Every row gives one point. Before rounding, the points of a table are all equally far from one centre. They may lie mostly on one side of it. Write the centre, to within rounding.
In the rows, zero is written as 128.

Points (9 x 2):
[[ 97 128]
 [ 99 103]
 [ 98 105]
 [116  87]
 [101  99]
 [ 98 106]
 [128  84]
 [ 96 112]
 [117  86]]
Centre: [130 118]

Points (10 x 4):
[[140 117 152  97]
 [169  97  91 115]
 [141  94 133  89]
 [146  81 102 114]
 [137 108 152 118]
 [180 110 115 124]
 [157  97 102  83]
 [169 114 138  98]
 [168 100 123  92]
 [150  95 142 113]]
Centre: [139 126 110 113]

Points (14 x 8):
[[ 75 138  85  92 158 115 125 105]
 [ 83 145 107 148 170  74 166 111]
 [ 84  90 118 124 165 124 138 111]
 [ 94 122 152 135 155 119 126  92]
 [117 163  91 125 131 105 117  91]
 [108 147 118 117 183 127 131 100]
 [ 82 122 130 111 132 112 147  73]
 [113 122  89 139 166 100 134  83]
 [106 128  90 119 174  90 136  80]
 [110 128 139 113 150 101 153  72]
 [120 124  99 126 149  81 106  86]
 [123 149 101 131 145 119 114  88]
 [113 122 100 117 185 121 162 113]
 [120 122 100 141 153 127 157  90]]
Centre: [100 132 115 120 143  97 140 120]

Points (17 x 11):
[[115 118  99 124  96 155 133 108 153 107 122]
 [139 168  94 103 115 182 124 115 135  87 158]
 [161 133 109 154 112 185 114  99 130 106 134]
 [129 162 165 153 121 179 100 103 131 114 140]
 [141 161  79 155 111 156 110 107 144 123 124]
 [174 138  88 154  93 158  91 101 139 121 149]
 [159 153 106 168 140 175 100 129 155  99 152]
 [138 128  86 131 119 191 119 108 121 107 149]
 [161 145 104 159 123 182 116 121 155  96 148]
 [119 155  92 155 111 161 117 124 131  74 145]
 [186 131  96 141 109 150  94  82 119  92 140]
 [160 187 106 128 108 120 115  85 117  75 131]
 [139  96 117 151 121 179  93 114 127 139 160]
 [138 148  97 133  92 183 112 104 132 115 140]
 [165 165 101 132 121 159 120 113 127  78 118]
 [126 164  99 159 115 166 133 116 129  97 126]
 [184 167 102  93 144 119 152 107 100  99 145]]
Centre: [141 141 126 126 133 121 115 109 131 116 168]

Points (17 x 14):
[[144  81 143 105 165 122 107  99 162 110 109 100 189 114]
 [179 132 123 117 138 117 109 105 129 115 110 136 157 133]
 [111  90 129  89 149  94 108  82 169 104 109 165 133 114]
 [115 118 113  98 111 147 119  88 193 123 112 119 148 138]
 [146  90 137 129 116 125 105  63 127 134 127 155 119  88]
 [123 117 114  91 176 137 119 107 167  93 125 163 154 133]
 [136 104  85 116 106 146 101  92 147 131  59 114 144  94]
 [140  93 104 139 137 113 121  87 147 136 122 138 156 149]
 [156  90 128  66 132 102 107  83 160 122 121 148 111  66]
 [146 125 149 103 159 124  70  91 161 106 123 119 131 127]
 [152 121 111  92 133 118  75  99 155  99  89 113 154 126]
 [142  70 112 126 157 121 125  88 148  86 131 107 144  81]
 [122 106  88 118 105 121 106 101 168 134 137 106  96 127]
 [137 100 105  68 144 120 123  87 191 122 101 123 123 132]
 [130 125 146  77 172 141 132  87 149 121  68 151 146  80]
 [130 119 111 102 137 158  85  92 190 126 151 136 123 123]
 [168 125 130  96 161 109 113 104 156 116 144  85 123 114]]
Centre: [122 101 123  98 140 135 114 126 139 139 116 126 136  95]

Points (23 x 20):
[[ 78 114 102 126 128 132 119 120 131 148 133 178 121 171 152 138 135 146
  113 165]
 [ 96  98 164 153 134 146 117 130  98 143 124 182 156 157 141 139 110 139
   76 130]
 [129 182 149 165 122 158 101 119 106 156 147 149 123 125 119 117 115 143
   92 170]
 [100 120 105 151 113 175 117 115  77 152 164 184 135 184 143 123 130 141
  112 173]
 [126 139 113 126 130 148 129 123 117 164 188 156 171 138 113  96 123 132
   98 139]
 [108 118 128  96  85 153  87 131 118 126 126 140 144 158 152 147 128 149
   60 128]
 [125 135 160 130  86 139 105 122  87 171 118 144 103 173 121 125 118 117
  114 135]
 [105 119 136 142 148 190  93 122 102 152 139 158 104 158 156 111 120 145
   93 132]
 [ 80 138 124 161 139 152  87  97 107 129 129 151 153 170 164 124 127 153
   61 147]
 [ 94 123 139 150 123 150 119 146 119 152 115 165 160 197 143 136 123 149
   62 155]
 [ 99 136 154 143 113 155 114 138  85 152 143 154 121 188 160 128 125 149
  126 117]
 [ 82 141 120 160 121 194 131 105 138 144 110 160 132 157 141 144 110 168
   79 173]
 [ 96 129 135 158 137 150 120 118  97 144 154 161 126 189 128  89 125 125
   84 129]
 [113 153 148 140 131 219 122 124  76 138 111 181 144 154 122  85 107 146
   81 114]
 [112 134 116 144 144 173 133 114 105 109 170 173 110 185 152 109 113 119
   83 130]
 [ 79 114 149 156 115 150 117 146  89 150 141 142 165 157 126 108  89 156
  108 123]
 [ 92 109 146 113 118 158  88 107 127 161 130 163 150 170 131 132 143 121
   61 143]
 [ 56 140  98 142 103 171 120 110 102 146 144 123 152 157 153 127 106 159
   92 148]
 [102 123 158 141 135 175  79  95 103 150 144 152 163 138 102 109 143 149
  101 121]
 [ 89 126 149 131 140 164 109 122  73 126 132 175 131 188 106 154 114 151
  119 140]
 [ 88 101 126 151 148 143 103 128  86 142 109 150 121 189 162 128 125 112
  142 120]
 [ 94 139 135 155 125 137 115 103 115 147 131 158 126 191 152 146 145 162
  127 138]
 [ 92 134 161 134 141 149  89 140  74 107 126 180 159 165 138 146 135 170
  108 139]]
Centre: [125 142 131 121 118 170 123 113 111 111 105 147 169 153 145 111 115 112
 125 162]

Points (28 x 24):
[[ 92 123 174 150 114 101 153 111  97 145 134 150 148 122 126  74  76 140
  138  90 123 118  92 106]
 [135 104 156 179 104 155 138 113  89 136 115 161 166 112 164  91 103 118
  111  88 159 131 120 106]
 [119 147 159 143 159 114 164 145  93 138 128 127 159 137 122 112  59 116
  153 130 117 164 109 112]
 [123 107 149 134 148 173 141 119 108 133 131 138 100  76 145  85  68 111
  133 105 118 109 122 103]
 [ 98 113 156 148 128 125 122 111 110 136 145 118 137 105 169  95  49 103
  134 114 168 101 104 121]
 [112  92 166 157 125 151 173 117 132 142 117 147 173  98 126  56  74  99
  132 120 126 106 105 130]
 [149 121 134 189 123 119 129 108 100 158 116 132 149 113 152  88  77 131
   94  81 110 163 111  90]
 [125  97 144 145 153 141 131 140 127 155 141 161 173 121 139  78  82 164
  104  91 148 120 119 129]
 [106  95 139 153 117 176 137 113  97 115 113 118 148  80 126  86  59 123
  155 104 120 118 114 106]
 [129  99 158 160 112  84 132 115  90 132 101 157 168  85 115  91  79 115
  166  89 141 157  93  85]
 [145 127 168 167 148 152 176 112 113 134 139 122 172 126 145  84 116 124
  160 103 157 145 112 129]
 [119  75 147 185 109 117 164 134 114 145 117 127 171 117 126  95  88 124
  121 124 144 104 102 101]
 [148  93 144 151 159 135 157  80  96 135 123 161 132  89 145 125  93 150
  120  95 155 141 129  97]
 [156 110 169 173 106 130 138 103  90 110 132 134 161 109 136  72  94 128
  126 133 153 163  91 108]
 [121  87 165 177 135 112 148 102 102 119 146 163 165 119 142 107  99 155
  105  94 145 142 105 116]
 [123 122 167 123 148 117 157 101  71 130 114 128 159 125 169  90  83 121
  127  98 126 140 128 134]
 [134  90 118 141 131 113 129  88 125 145 150 119 137 116 150  89  79 162
  127 116 176 107 116 103]
 [121 128 178 155 129 141 124 133 103 148 101 145 196 111  91  87  90 133
  153 127 150 130  92  98]
 [176 118 188 160 130 120 131 112 128 141 114 148 179 102 136  88  93 139
  144 100 147 114 100 120]
 [139 109 171 190 116 114 106 103 111 124 135 156 129 124 123  89  69  91
  130 100 147 127 105  82]
 [139 112 155 146 147 127 167 109 141 160 144 172 118 119 141  66  73 152
  149 131 154 143 109 106]
 [102 121 187 131 137 154 126 130  99 194 120 157 167 108 126  86  79  89
  134 102 107 111 119 116]
 [121  88 193 141 131 107 143  94 120 175 121 148 134 107 134  89  93 118
  142 121 158 102 127  76]
 [100  94 165 135 137 118 146  97  67 123 102 144 158  95 145  78  78 125
  114 122 150 147 135  98]
 [121 117 152 163 139 125 140 134  85 110 134 148 135  73 144 138  64 139
  111 122 122 139 128  86]
 [ 96 107 178 155 114 145 132  77 109 128 125 166 132 115 162 117 110 141
  122 117 132 107 112 113]
 [ 93 104 164 196 133 122 137 110 105 143 100 134 160 124 111  74 112 148
  155 109 130 130 113 123]
 [127 124 159 178 166 120 171 101  72 140 116 142 153 118 145  85  93 117
  167 114 133 172 114 124]]
Centre: [123 115 131 145 135 125 122 108 123 149 139 146 161 100 135 101 101 109
 145 124 122 142 123 107]

Points (28 x 24):
[[102 129 114 137 134 176 144 132 124 101 134 108 152 136 174 110 140 149
  126 169  55 116 107 105]
 [115 127  99 126 103 144 149 124 123  74 155 117 150 154 181 128 129 134
   92 166  71 100 112 136]
 [108 121  75 133 146 139 136 110 129  81 149 112 149 174 158 126 150 140
   96 155  80 145 126 132]
 [116 129  84 123 117 137 154 117 140  98 146  73 160 142 157 117 136 130
  118 162  44 116 101 104]
 [115 120 105 142 100 138 150 110 160  73 163  88 171 147 172 115 113 129
  115 160  78 108 109 132]
 [128 126  98 120 124 134 145 120 131  91 171 116 163 159 171 132 133 142
  111 165  66  95  97 118]
 [115 111  87 137 113 136 141 132 138  88 156  78 172 153 156 125 132 136
  116 171  81  96 114 103]
 [124 118  71 123 133 148 147 110 129  85 159  94 157 149 163 118 123 151
  129 172  65 110 120 141]
 [125 110  85 148 127 137 145 127 133  88 139  88 172 138 162 104 140 125
  103 158  57 106 121 123]
 [ 97 127  83 122 127 141 182 114 137  78 155  99 149 167 164 118 135 134
  104 166  88 132 100 118]
 [120 125  83 144 141 161 151 134 122 101 143  96 180 151 161 117 138 133
  105 172  78 121 103 114]
 [121 149  72 136 143 157 159 117 156  95 156 107 158 152 171 121 142 132
  127 161  63 126 101 138]
 [102 118  81 126 125 139 124 116 127  81 164 104 168 147 153 130 142 114
  113 171  70 127 104 114]
 [121 130  80 133 128 155 153 131 126  80 147 112 147 172 148 133 133 132
   95 138  63 113  99 113]
 [113 125  93 113 103 145 152 104 145 111 176  94 167 145 166  91 143 131
  129 164  83 145  89 124]
 [114 131  92 130 133 132 160 137 137  92 147  90 184 163 150 129 132 132
  105 164  75 100 104 137]
 [102 122  84 126 128 157 116 104 143 104 160  97 162 156 157 119 159 140
  136 162  73 116  95 134]
 [116 131  98 153 115 123 129 127 154  92 161 108 159 142 168 122 130 135
  118 169  53 103 102 118]
 [110 127 103  95 116 156 155  99 138 107 135 133 178 162 134 101 126 146
   95 131  80 125 100 130]
 [115 126  80 144 142 164 157 107 128  83 151 109 152 150 161 108 139 150
  127 161  68 139  95 126]
 [103 117  92 129 116 142 160 114 135  80 149  86 178 161 168 122 128 136
  132 167  68 116 100 126]
 [116 120  88 129 102 141 147 129 155  89 154  85 161 161 180 128 145 128
   92 154  85 110 100 134]
 [108 109  79 138 122 150 144 134 125 112 156  97 155 154 167 109 130 136
   93 160  63 105 109 126]
 [126 117  90 141 106 132 152 131 131  72 155 107 158 153 156 131 142 154
  129 187  92 116 103 120]
 [ 94 149  88 135 111 123 138 113 127  92 149  80 168 142 139 140 149 159
  112 156  68 105 100 132]
 [114 102  94 137 131 159 165 120 126 111 155  96 162 168 163 112 167 122
  108 155  76 127 101 130]
 [100 116  93 140 106 159 140 152 129  91 138 112 169 171 150 109 134 119
  105 153  78 122 112 108]
 [113 120 112 112 123 145 148 102 126  78 153 112 166 152 162 103 129 123
  110 155  57 113  91 131]]
Centre: [119 135 112 129 117 131 148 112 130 123 130 109 136 130 152 132 127 123
 133 134 107 126 127 126]

Points (31 x 24):
[[146 128 130 138 139 163 156 125  99 125 132  98 115 111  63 137 118 156
  128 149 177 155  86 179]
 [121 126 134 145 159 141 148 146 109 138 127  98  87 111  54 124 127 139
  145 148 159 152  97 183]
 [121 136 129 140 144 131 154 134  93 114 114 107  96 140  70 137 123 154
  127 122 153 167  87 182]
 [147 126 118 146 144 160 156 145 103 133 151 113  94 130  76 118 128 148
  130 166 173 111  91 188]
 [133 112 108 131 155 149 148 117 115 126 128  91 115 128  88 126 108 163
  132 125 157 149  74 174]
 [151 126 115 124 156 135 173 146  85 127 140 115  96 123  74 122 142 145
  139 117 165 144 102 192]
 [131 106 109 140 137 157 134 151 115 141 114  99 100 113  62 126 124 136
  115 121 166 157  91 210]
 [112 110 135 142 142 151 143 137 110 150 117 122 115  97  67 136 143 158
  120 133 170 153  90 202]
 [138 125 111 154 136 185 147 147 129 127 142 107 118 122  88 134 139 163
  128 130 143 139  89 200]
 [142  97  99 130 143 158 143 142 115 149 131  93 130 144  90 110 149 159
  136 136 178 121  74 178]
 [138 117 117 145 149 154 130 140 119 118 121 120 123 119  41  99 141 131
  144 131 159 164 100 158]
 [150 119 116 122 156 170 145 132 100 120 133  93 117 136  79 118 126 145
  134 120 126 160  79 198]
 [114 123  88 139 139 155 151 123 100 132 125 133 109 130  78 113 141 157
  143 120 147 146  76 202]
 [149 120 119 140 148 138 149 146 116 133 131 105 109 135  71  93 139 152
  139 157 150 170  82 180]
 [134 103  93 127 149 135 154 150 101 140 136 101 113 122  50 112 148 147
  109 137 143 162  98 186]
 [164 128 103 145 134 142 139 160 112 122 148 103  96 135  62 115 125 147
  126 127 154 140  93 186]
 [139 111 105 129 156 177 157 154  97 144 131 100  99 114  73 111 107 131
  141 130 151 170  77 186]
 [135 100 109 136 139 176 166 124  92 150 137 101 126 117  57 107 148 148
  128 129 152 118  97 186]
 [140 133 102 133 133 160 145 181  97 146 149 116  94 143  80 125 125 169
  131 141 141 152 106 184]
 [105 123  96 101 163 161 165 132 107 134 122 123 121 114  97 146 129 153
  109 131 167 116 106 192]
 [134 120 119 146 151 150 154 139 133 114 139 111 110 123  89  84 146 151
  118 139 161 147  66 160]
 [128 129 122 149 156 159 140 137 107 134 158 124 102 145  51 126 143 152
  148 137 139 158  81 165]
 [142 105 116 133 136 152 144 143 109 108 150  93 108 134  81  94 143 136
  154 121 164 150  94 167]
 [139 128 106 153 160 151 176 152  94 126 119  90 118 139  87  99 142 125
  120 131 160 163 109 180]
 [119  96 100 131 154 161 147 127 113 139 113  91 123 123  67 109 126 146
  140 145 140 142  74 186]
 [108 123 110 143 159 182 151 133 104 143 119 102 104 137  72 101 122 130
  141 118 158 119 112 176]
 [143 128 137 139 140 170 140 143 102 119 120  91 110 123  53 115 143 132
  150 144 182 134 110 172]
 [148 104 126 157 139 131 153 141 110 143 123 110 114 119  60 122 118 144
  145 138 160 139 116 187]
 [125 117 124 128 160 154 136 141 118 129 145 117  98  85  62 124 125 138
  127 142 169 132  75 186]
 [130 132 113 138 163 138 136 144 107 107 104 104 101 119  57 115 136 147
  133 126 151 150  95 175]
 [160 165 102 128 118 156 170 144 109 143 110  94 103 121  75 122 136 136
  122 172 165 146  89 207]]
Centre: [141 130 115 122 118 153 136 135 103 158 116 124 106 118 109 142 151 101
 118 140 134 138  92 141]
